Each row is a point. The last column is the point's height on a tilted bowl or saddle (a function of degree 2), plus a little noise. Count its main directions that bend up, bend down and stay straight.
In the rows, zero is written as 128.

Points:
[[144 135 110 126]
 [ 76 158 113 122]
 [156 157 159  95]
 [ 97 143 112 133]
 [125 168 166  78]
 [139 133 146 122]
 [163  40 122  81]
 [115 151 105 121]
 [115 196  73  40]
 [165 102 120 129]
 [102 147 181  80]
 [183  95  73  93]
 [ 56  99  94 159]
 [103 176  48  53]
 [ 65 114  37 116]]
Directions: 0 up, 2 down, 1 straight

Points:
[[152  98  83 142 140]
 [ 90 151 161 174 140]
 [123 126 141 117 132]
 [165 126 106 159 110]
 [ 57  93 166 172 165]
 [175 220 149 116 159]
 [108 180 181 126 165]
 [167  21 126 124 196]
 [150 116 120  70 171]
 [ 86  91 136 170 137]
 [111  92 116 124 143]
 [108  22 159 110 197]
 [132 126  34 190 183]
 [185 146 127 182  98]
 [ 71 100  99  86 205]
 [143 172 189 162 131]
 [117 174 113 123 147]
 [140 110 196 143 132]
 [130  21 150 142 172]
 [179  84 113 107 156]
 [106 142 136  49 204]
 [164 151 187 133 130]
 [ 84 149 151  78 192]
 [159 166 161 123 128]
 [ 56  87 110 118 195]
 [218  99 112 164 135]
 [140 144 126 111 132]]
Directions: 4 up, 0 down, 0 straight

Points (47 x 7):
[[144 192 176 113 140 100 175]
 [100  39 106 169 107 125 103]
 [157 149  90 174 133 150 176]
 [168 120  93 133  57 136 161]
 [199 164 173 101 163 111 182]
 [ 72 198  91 196 145  62 143]
 [139 108 151  99 156 141 132]
 [ 66 127 168 169  98 137 125]
 [161 193 167  73 163 113 180]
 [ 79 145 163 127 128 217 188]
 [126 223 138  86  64 119 187]
 [ 80 145 115 180 157 110 131]
 [187 196  92 146 199 108 215]
 [125 141 145 182 127 126 146]
 [166 166 134 139 182 114 175]
 [183 186 178 105 160 105 192]
 [157  78 131 111  84 232 181]
 [193  74 169  79  98 123 137]
 [ 88  82  45 175  25 168 167]
 [139 148  74 174 143  94 151]
 [160 139 155 104 198 178 178]
 [112 151 175 109 225 103 170]
 [134 141  97  73 185 166 154]
 [118 146 134 127 167 143 149]
 [155 171  69 125 187 157 186]
 [100 124 149 210 131 121 132]
 [174  67 158 108 156 125 126]
 [ 36 150 127  59 100  56  90]
 [163 122  61 166 162  92 158]
 [ 83 108 164  78 147 107 114]
 [162 158 143 159  81 136 176]
 [162 214 127  99 152 222 239]
 [166 156 119 135 155 111 159]
 [151  74 162 120  95  52 110]
 [115 109  77  90  75  81 110]
 [127 108 119  71 106 108 114]
 [ 95 117 183 206 101 123 127]
 [131  81 140 171  78 112 115]
 [ 69 112 148 101 122  99 100]
 [167 154  73 149  57  72 166]
 [115 160 164  97  64  98 144]
 [100  74 175 115  70 110 110]
 [116 117  85 103 141 143 127]
 [141 149 153 184 131 198 196]
 [140 144  68 173  93 114 153]
 [ 84 160  93 110 182 105 129]
 [148 152  82 107 146 152 156]]
Directions: 4 up, 0 down, 2 straight

Points, 74 rows:
[[125 102 113 149 135 106  67 137 102]
 [175 138  67 154 160 114 161  89 123]
 [222  63 106 138 122 115 116 148  78]
 [146 163 123 139 182 136 194 119  95]
 [176 144  98  98  90  87  87 123  90]
 [ 78 187  88  71 151 217  87 132  92]
 [112 135 158 115  98 159  98 194 186]
 [ 77 127  77 145 141 249 114 130  98]
 [146  87  81  96 110  95 149  95 130]
 [ 98  51 135 187 139 103 134 219  88]
 [174 113  74 158 119 100 131  81 121]
 [ 56  88 127 229 117 179  66  98  67]
 [ 93 163 115 113  92 166 133 111 160]
 [124 142 100 129 123 198  65 126 118]
 [145 106 149 115 182 127  96 185 109]
 [165 121  91  82 121 135 144  73  96]
 [117  46 146 108 167 167 162 159 106]
 [116 143 128 111 163 106 131  98  98]
 [132 148 129 103  94 135  99 175 156]
 [120 152 138 154 106 184 180  93 128]
 [167 100  75 132 150 165 200 205 103]
 [134 102 157 182  89 137  81 218 162]
 [135 150 131  85 169 170 109 135  98]
 [ 25  99 104 159 111  55 168  33   8]
 [137 111 144 136  80 160 101  80  85]
 [102  77 130 156 152 182 162 198 133]
 [ 45  81  81 127 100 164 140 100  76]
 [128 165 122 159 164  96  98  96  94]
 [112 195  44  75 138 157 162 150 167]
 [105 132 117 128  97 160 190  67 102]
 [162 153 102 169  61 135 138 117 143]
 [119  89 109 139 118 190  88 121 103]
 [160 171 125  96 115  80 148 116 107]
 [169 159 121 111 160 169 140 105  91]
 [126 151 102 100  97 130  85 158 137]
 [140 155 111 125 168 154 175 119 112]
 [119 148 128  64 116 117 144  68  96]
 [ 61 136 163 132 191 156 140 144 105]
 [139 108 205  90 123  97 144  97  69]
 [126 150  94 168  47 161 149 177 202]
 [129 134 156  74 173 137 116 181 109]
 [ 80 136 137  80 162 106 137 155 117]
 [ 76 206 138 155  45 175 116 122 217]
 [ 87  70  86 189 204  52 105 141 118]
 [ 99 135 163 116 125  76 122 111  85]
 [167 116 109  98 132 107 134 168 120]
 [ 85  80 205 111  71 156 108 106  84]
 [119 108 146 102 180  88  78  84  56]
 [166 200 161 177 118  54 125 170  82]
 [110  71 105 156 124 131 141  99 100]
 [102  88  90 121 106 146 140 205 137]
 [106 140  73  73  80  73 142 130 171]
 [103 129 134 153 110 141 146 111 129]
 [149 122 140  98 125 126  63 104  62]
 [104 153  88 126 113 125 184 114 152]
 [ 70 146 125  74 116  64 122 187 115]
 [ 85 143 108 180 111 145  96 117 123]
 [108 152 132 146  46 116 113 137 145]
 [ 87  96 138  53 108 146 145 173 163]
 [116 125 138 144 128  87 153  83  94]
 [105 163 101 110 111 108  47 108  65]
 [ 67 150 125 186 152  78 156  75  56]
 [203 104 185 102 126 121 101 124  61]
 [102  77 172 138 156 130 162  99  93]
 [187 147 133 102 145 144 102 158 103]
 [153  85 114 146 147  95 194 209 103]
 [190 164 161 163 109 121 156 127 115]
 [ 75 142 135 214  81  66 149 136  64]
 [141 145 194 115 135 129 168 121 114]
 [138 109 147 102 105 195 206 156 160]
 [ 58  98 116 141 102 124 176  65  67]
 [117 167 104 126 118  99 179  90 125]
 [196  80  88 113  59 141 150  94  71]
 [148 194  82 104 128  57 151 162 122]]
Directions: 2 up, 5 down, 1 straight

Points (76 x 9):
[[131  65 164  99 171 125 154 102  48]
 [ 83 103 109  90 112 126 147  92  92]
 [117 174 146 175 135 162 138 141 149]
 [122 138 137 105 159 144  96 163 111]
 [120  77 118  94 216  88 162 139 111]
 [ 86 122 133 110 111 103 114 102 101]
 [115 197 115 149 104 161 141 127 128]
 [ 80 100 200 100 128 158 204 145  45]
 [121 162 126 130 109  83 121 109 119]
 [130 104 133 145 168 122 124 101 132]
 [165 205 153 123 127  99 181 110  74]
 [114  81  88 153  91 177 190 154  51]
 [114 135 157 107 116 126 142 112  98]
 [160 109 116 169 158 141 130  94 151]
 [142 143 201 136 141 120 106 137 101]
 [153 138 157  94 105  89 132 154  73]
 [142 148 118 100 122  97 139 102 114]
 [142 134 177 162 188 150 151 249 115]
 [113 161 150 113 129 168 148 152 114]
 [185 195 121 149 121 123 145 129 148]
 [ 93 102 146  85  85  97  91 101  63]
 [144 180 129  97 181 120 154 149 112]
 [121  66 119 109  70 130 184 101  40]
 [167 176  70 142 157 164 117 111 169]
 [102 127  64 155  77 145 166 119 105]
 [137 157 108  40 113 137 124 115  65]
 [133 169 118 137 171 109 150 122 158]
 [181 146 119 165 108 138 125 141 158]
 [136 172 143 110 144 145  79 111 106]
 [152 132 116 108 113 126 115 110 124]
 [120 128 141 133 171 129 136 138 141]
 [140 164 114 128 108 142 100 161 130]
 [138 120 128  93 186 109 175  96  88]
 [106 129 161  81 147 105 104 178  78]
 [ 84 124 127 125 177  96 125 162 147]
 [ 86 109 175 149 153 127 133 174 119]
 [ 78 117 109 131  98 158 158 104  94]
 [120 168 138 141 143 136 168 137 134]
 [199 178  79 150 121 122 124 155 170]
 [142  75 155 177 107 153  89  76  78]
 [148 138 152 103 133  84 148 158  93]
 [172 145 165  98 164 130  82 151  83]
 [ 96  94 113  87 118 114 114 158  97]
 [111  94  98 103  91 154 111  42  73]
 [142 148 105 135 125 126  97 103 148]
 [ 43 111 117 153 106 104  59 125  70]
 [ 66 103 136 100  99  85 161 130  84]
 [134 137 167 190 140 105 125 163 143]
 [172 106 134 104 170  95 190 137  83]
 [102 107 104 166  83 156 152 172  89]
 [146 106 150 127 191 107 133 153 129]
 [ 57  90 138 125 158 132 145 120 100]
 [ 75 123 137 133 118 160 154 152 106]
 [140 196 118 177 148 102 118 164 166]
 [129 171 152 146 131 181  95  77 117]
 [163 129 101 153 131  81 159 139 157]
 [138 129 153 147 102 174 110 134 132]
 [157 172 191 146 115 114 105 128  99]
 [138 133 171 152 186  59  84 136 118]
 [126  94 192 130  81  88 114 100  34]
 [208 146 146 137 137 154 108  96 136]
 [114 156 143  88 142 141 152 116  94]
 [144 158 129 120 184 176  99 103 116]
 [ 77  69 165 156  59  94 109 156  30]
 [133 132  95 135  93  82 124 166 127]
 [127 128 147 124 146 114  99 143 123]
 [117 106 116 135 154 133  85 166 123]
 [123 114  95 189 117 101 119 137 151]
 [105  70 180 114 111 107  68 127  43]
 [ 75 116 169 144 144  64  84 136  91]
 [152 140 110  52 133 104 161  80  57]
 [140 153 136 133 121 134 146 144 134]
 [134 145 197 146 121 108 142  95  76]
 [ 74 137 153 110 156 133 119 137 110]
 [205 157 107 103 106 148  71 147 113]
 [107 180  71 152 128 138 136 120 152]]
Directions: 1 up, 5 down, 2 straight

Points, 73 rows:
[[211 144 102  36 134 121 137 131  65]
 [134 103 132 156 151 194  98 164  94]
 [159 158 126 113 102  99 180 132  94]
 [ 98  25 183 231 113 124 203 186  57]
 [ 94 174 163  73 102 148 109 137 119]
 [218 197 103 163 145 127 117 222  51]
 [121 196 126 217 151 162 122 122  94]
 [177 124 120  71  88 164 102 178  81]
 [108 160 211 100 122 117 110  48 108]
 [230  97 145 194 126 116  89 132  73]
 [ 85 131 110  80 120 107 119  35 115]
 [ 99  72 159 146 142 113 188 190  82]
 [106  78 153 155  74 161 127 159 102]
 [145 105 103  72 104 174 123 133  88]
 [ 86  48 117 122 142 168 161 113  80]
 [139  48  82 151 161 125 164 133  68]
 [148 126 159 135 128  78 102 138 128]
 [151 140  30 167 125 107  76  60  77]
 [175 169 160 161  33 124  72 181  87]
 [127 125  91 137 158 142  72 171 111]
 [202 116 102  85 111  74 126 119  89]
 [155 127 118  94 155 106 135  63 113]
 [225 159 169 142  85 125 122  83  73]
 [175 135  99  95 135 153 137  83  89]
 [119  80 143 143 123 109  98 175 112]
 [192  94 145  80 116  85 147 190  69]
 [ 96 210  85  67 147 127  86 107 117]
 [175  57  89 150 148  72  96  53 105]
 [100 175  90 141 127 165 161 147  98]
 [ 70 139 137  47  96  59 166 104  79]
 [127 170 206 131 205 154 132 114  94]
 [164  63 158 147  99  61 121 126  91]
 [220 170 135 124 145  83 164 229  44]
 [118  83 112 157 202 116 161 141  87]
 [ 90 145 130 155  47 197  54 189  77]
 [117 119 124  99 131 105  79 149 140]
 [192 160  87 139  47 141  87  91  66]
 [178 157 129 140 120  81 123  66 101]
 [ 61 151  36 158 137 171 103 130  65]
 [121 176 162  90  71 127  38  71 121]
 [115 207 129 146 105 108  81 162 114]
 [149 148 132 224 110 109  78 116  95]
 [117  49 105 179  78 135 131 174  73]
 [114 109 137  98 136 171 151 149 102]
 [118 100 155 130 135 102 140 125 121]
 [130  78 158 108 174 202 143 150  76]
 [130 122 142 123 185 115 165 166  95]
 [ 98 114 156 115  93 125  44 121 138]
 [ 94 143 120 108 141 121 136 108 122]
 [135 177 104 171 133  75 154 123  94]
 [119  91 109 179 210 183 142 165  65]
 [115 127 191 159 190 103  94  86 133]
 [161  86 132 156  78 130  97 119  98]
 [155 116 109  78 166  89  74 154 140]
 [162 107  70 134 120 154  82  88  94]
 [143 216 169  99 114 106 176 188  89]
 [130 147 121 191 160 129  72  47 110]
 [143 132 157  91 202  67 133 118 123]
 [146 161 159 235 109  89 179 135  95]
 [ 87 151 141 143 214 136 175 117  88]
 [125 166 192  98 183 143 156 137  96]
 [181 110 138 156 140 122  44 187  98]
 [166 119  71 159 216 125  32  77 138]
 [156 149 114 137 102 180  92 127 100]
 [223  74 174  89 103  82 179  99  40]
 [115  97 151 105 128 134 175 114 100]
 [170 175 119 110 134  91 131 182  95]
 [134 125  82 109 120  98  53 147 128]
 [115 111  97  19  88 129 140 176  64]
 [119 105 109  74 139 102 143  93 114]
 [ 82 132 114  53  95  97 141  59  96]
 [123 108 121 182  44 133  84 139  87]
 [100 121 123 106 120 117  55 225  98]]
Directions: 1 up, 7 down, 0 straight

Points:
[[135 122 170 152 151  76  86 163 123]
 [171  89 210 146 165 150 121  98 155]
 [ 78 128 105 177  71 141  73  98 148]
 [179 165 154 125 136 114  94  95 151]
 [155 163 141 132 142 155  90 161 115]
 [102 155  75 105 149 113 118 127 148]
 [119 112 137  98 175 113 150  95 180]
 [ 76  96  69 130 152 121 171 166 132]
 [194 150 115 157 156 113 152 129 126]
 [ 88 147 127 131 117 135 140 170 122]
 [143  65 122 132  92 104 147 116 121]
 [142 138 131  52 131  64 154 143 174]
 [152 125 126 153  93 157 111 171 112]
 [ 58 149 139 127 118 129 107 125 148]
 [126  88 102 137 171 115 111 124 150]
 [184 169 177 160  75 140 174 111 135]
 [106 173 170  74 128 174 165 181 169]
 [141 186  70 119 148  93 140 111 133]
 [151 127  98 152  80 124 132 146 118]
 [ 89 120 121 133  80 128 111  65 144]
 [103 178 146 150  92 140 140 127 122]
 [107 152 149 134 122 136 110  87 152]
 [ 90 105 124 120 123 163 152 172 125]
 [103 150 137 148 210 126 140 142 159]
 [172 108 101 188 148  93 145 116 148]
 [119 120 172 134  68 154 139 144 106]
 [157   7 151 113 133 157 124 127 146]
 [ 97 114 147  79  90  52  78 129 149]
 [ 90 148 147 111 135 159 165 136 152]
 [153 114 150 178  95 143 129 151 108]
 [ 62 124 108 190 127 145 153 137 140]
 [119 146 113 129 132 157 118 115 136]
 [181 105  77  93 159 138 162 131 125]
 [100 137  92 155 108 140 118 147 125]
 [157 191 172  65 120 141 143 136 167]
 [135 137 127 146 230 142 176 133 155]
 [122 133 104 186 193  85 138 165 145]
 [ 63 143  80 112  81 123  57 123 164]
 [ 32 143 122 131 124 112 135 110 159]
 [156 177  59  83 230 141 102 178 115]
 [150 105 181 102 157 123 142  98 175]
 [167 109  97 155 139 126  75 116 149]
 [119 103 106 126 123 151 175 107 134]
 [ 87 105 168 118 152 178 148 167 144]
 [140  83  96 139 104 121 173 120 120]
 [159 124 161 127 157  94 151 139 145]
 [111  85 138 121  91  78 176  69 136]
 [132 150 161 170 179 126 118 118 142]
 [132  97 134  68 181 162 149  81 196]
 [119 122 162 175 151  89 189  82 182]
 [127 158 148 129  91 150 110  90 139]
 [176 146 137 142  39  81 131 131 130]
 [139 157 139 141 148 132 105 179 114]
 [103  89 116 119  99  90 154 113 119]
 [ 32 149 155  99 217 122 107 117 249]
 [120 142  84 102 162 180 137 124 136]
 [ 98 199 111 111 137 127  84 164 149]
 [177 187 118 142  87 158 188 165 117]
 [182 112 122 149  98 162 155 116 129]
 [173 134 110 156 132 102 124 137 131]
 [227 196 107 178 146 125 102  58 127]
 [146 113  95 146 155 129 138 119 133]
 [123 175 112 179 149  94 189  91 163]
 [152 150  74 127 128 167 112 124 120]
 [153 115 143 170 190 119 170 134 143]
 [148 110  60 139  89 177 143  99 125]
 [ 89 144 181 142 139 137  93 110 151]
 [ 96 113 109 118  99 110  83 154 132]
 [105 125 116 110 136 149 101 115 152]
 [154 103 149 126 134 153 125 167 117]
 [ 96  74 159 114  87 128 121 126 113]
 [128 146  87 102 128  65 139 149 142]
 [100  97 205 167  73 123 138 154  66]
 [153 181 132 128  64 134 120 176 119]
 [179 127 143 220 187  99  90 130 139]
 [150 154  76 106 185 130  84  59 159]
 [197 154 115 164 115 119 187  44 155]
 [ 80 145 100  77 122  60 159  85 162]]
Directions: 5 up, 2 down, 1 straight

Points:
[[151 209 165 139  93 115 135 125 147]
 [183 113  78 100 157 114 124 192  81]
 [154 116 154 102 131 119 153 151 117]
 [136 150  96  63  54 131  73 110 134]
 [ 44 242 190 214 170 134 168 133 190]
 [136 132 153 124  20  44 164 168 159]
 [101 176 151 147 139 134 141 191 122]
 [142 143 114  53 130 161 147 140 102]
 [118 127 154 184 196 102 148 211  89]
 [ 84 137 102 124 153 123 158 151  62]
 [ 94  79 154  63  93 170 173 103 131]
 [ 44 135 151 101 112 171 125  84  74]
 [136 152 145 249 109 164  90 142 175]
 [ 85 203  59 116  88 116 213 127  43]
 [133 147  88 157  82  80 126  97  98]
 [148 120  64  85 116  66 121 132  93]
 [123 158 159 110 142 126 178 106 127]
 [ 92  96 216  95 111 117 169  97 190]
 [ 97 136  44 121 141 122 202 163   7]
 [219  21 183 136 179  86  79 196  84]
 [178 167 143  78 113  40 156 184 116]
 [136 179 116 138 137  98 165 128  95]
 [ 72 146 162 141  57 106  90 137 162]
 [ 82 137 119  66 124 142 176 168  84]
 [164  91 105 113 125 143 115 145 108]
 [164 122  62 138 165 106 154 116  43]
 [111 168  99 162 182 186 138 170  72]
 [162 126 155 125  75 113 118 169 141]
 [ 74 119 152 139 163 118 146 163  93]
 [222 142 172 133 141 163 148  91 115]
 [149 131  31 102  90 186  95 206 136]
 [189 138 192 197 108 145 148 166 141]
 [ 89 153  70 180 159 123 101 129  82]
 [154 107  92 136 106 145 107 101 112]
 [ 60 110 124 167 112 122 106 126  93]
 [ 71 142 116 178 170 106 166 140  49]
 [185 180 137 151 121  84 144 169  94]
 [117 158 174 143 137 142  90  90 146]
 [100 136 103 138 153  79  84 118 110]
 [157  97 139  72 119 126 148 194 130]
 [152 119 110 146 105 125 173 145  78]
 [159 104 184  96 125  63 137  99 158]
 [ 67  77 182  86 154 129 154 234 151]
 [152 135 145 110 188 139 158 120 103]
 [ 81 103  62 135  92 186 141 163  65]
 [204  90 158 190  65 102 134  99 123]
 [104 172 189 136 156 139  57 114 158]
 [172 145  93 134 140 123  63 191 125]
 [117  90 157 142 140 141  44 130 149]
 [126 150 125 156 132 211  93  14 136]
 [122 172 136 151 153 152 110 178 116]
 [161 154 114 139 153 128 152  98  93]
 [ 80 139 189 166 103  85 209  73 155]
 [109 145  90 155  92  74 153 146  75]
 [ 88  64 158 119 115 184 140  61 119]
 [140 115 153 140  63 176 165 168 135]
 [135 154 158 129 103  82 161 151 129]
 [170  91 199 111 119 156 110  81 168]
 [147 150  84 175  82 118 157 170  90]
 [141 125 140  44 124 153 152 149 125]
 [ 56 165 232  82 120 171 160 113 148]
 [ 82  80 225 150 130  96 138 127 171]
 [128 140 125 160 169 146 147  49 112]
 [148 138 158  66  94 162 168 189 122]
 [103 101 122  52 123  88  78 134 166]]
Directions: 4 up, 2 down, 2 straight

Points:
[[126 132 131 176 166 100 101 177 123]
 [ 99 145 119 108 165 118 144 152 111]
 [119 109 109 119 176 138 159 109  93]
 [130 147 137 129 111 112 150 124 117]
 [133 100  72 144 132 147 111 141 113]
 [165 130 133 115 132 175 141 165 108]
 [124 172 102 135 173  88  88  99  70]
 [113 155 142 107 105 204 143 150 105]
 [136 108 142  81 107 141  71 142  98]
 [153 143  39 140 125 143 138 123  88]
 [130  82  94 190 156 108 164 122  82]
 [128 162 189  71 112 111  93 130  86]
 [168 210 123 132 146 222 114 141  75]
 [132  95 174 174 106 103 125 173 116]
 [130 134 116  93 153 160 144 140 110]
 [133 121  94 111 111 157 158 162 106]
 [ 94 134  91 104 154 176 117  83  92]
 [ 96 119 125 169 137  89 129 102  98]
 [164 113 131 165 106 102  84 249  65]
 [161 117 132 154 134 141 150  81  98]
 [108 125 163 127 181 180 154 134 104]
 [138 163 114 117 182 121 140 173 110]
 [ 65 160 174 151 121 133 129 129 116]
 [121 146 147 108 194 110  93 105  80]
 [101 165 131 168  95 142 106 121 112]
 [142 121 157 165  87 178 116 113 108]
 [144  74 134 101 180 147  76  96  75]
 [ 86 155 148  79 187 145 127  39  23]
 [ 75 136 110 101 138  73 194 118  53]
 [110  80 173 104 149 106 181 156  90]
 [107 188 127  79 144  90 124 116  71]
 [195  98 104 121 150  82 150 141  58]
 [112 138 149 121 101 169  86 132 117]
 [127 169 138 153  84  37 150 126  70]
 [126  96 113 180 101 117 144 152 111]
 [143  91  99 141 127 176 121 154 113]
 [143 128 111 124  50 176 126 135  96]
 [140  67 151 134 144 127  72 173  87]
 [102 102 121 185 117 160 166 132 109]
 [168 125 139 153 204  85  86 142  76]
 [160 156 124 140 152 132 119 121 114]
 [173 150  77 143 191 145 130 158  89]
 [ 94 160 167  83 115 176  57 106  76]
 [132 115 109 119 148 103 152  76  80]
 [148 178 122 115 134 144  96 102 103]
 [103 156 138 130 122 104 124  94 102]
 [114 152 174  62 113 121 152 136  91]
 [ 85 136 123 159 137 197 107 160 113]
 [130 115 142  97 128 175 169  99  99]
 [183 133 139 102 172 100 144 137  78]
 [108 142 131 122 172 115  72 125  96]
 [139 185 137 105 143 106 151 140 104]
 [133 104 126 124 167 198 140 114 101]
 [156 126 132 145 101  89 182  88  75]
 [144  80 168  62 177 182 150  75  47]
 [133  94 108 162 177 105 157 168  99]
 [212 195 136 136  96 101 109 157  54]
 [130  98 153 171 102 137 117  85 104]
 [109  89 119 143 116 120 139 118 113]
 [ 91 134 167 107 151  85 133 122 100]
 [ 85 135 146 139 133 138 122 158 130]
 [102 120 154 110 165  85 119 106  89]
 [123 105 144 148 196 167 126 138 102]
 [151 151 111 108 102 160 106  74  99]
 [123 151 147 108 171  90 108 137 101]
 [168 178  96 117 172 120 181 121  64]
 [137 119 120 101 160 128 118 227  88]
 [158  93  90 142 108 141 151 146 102]]
Directions: 0 up, 7 down, 1 straight
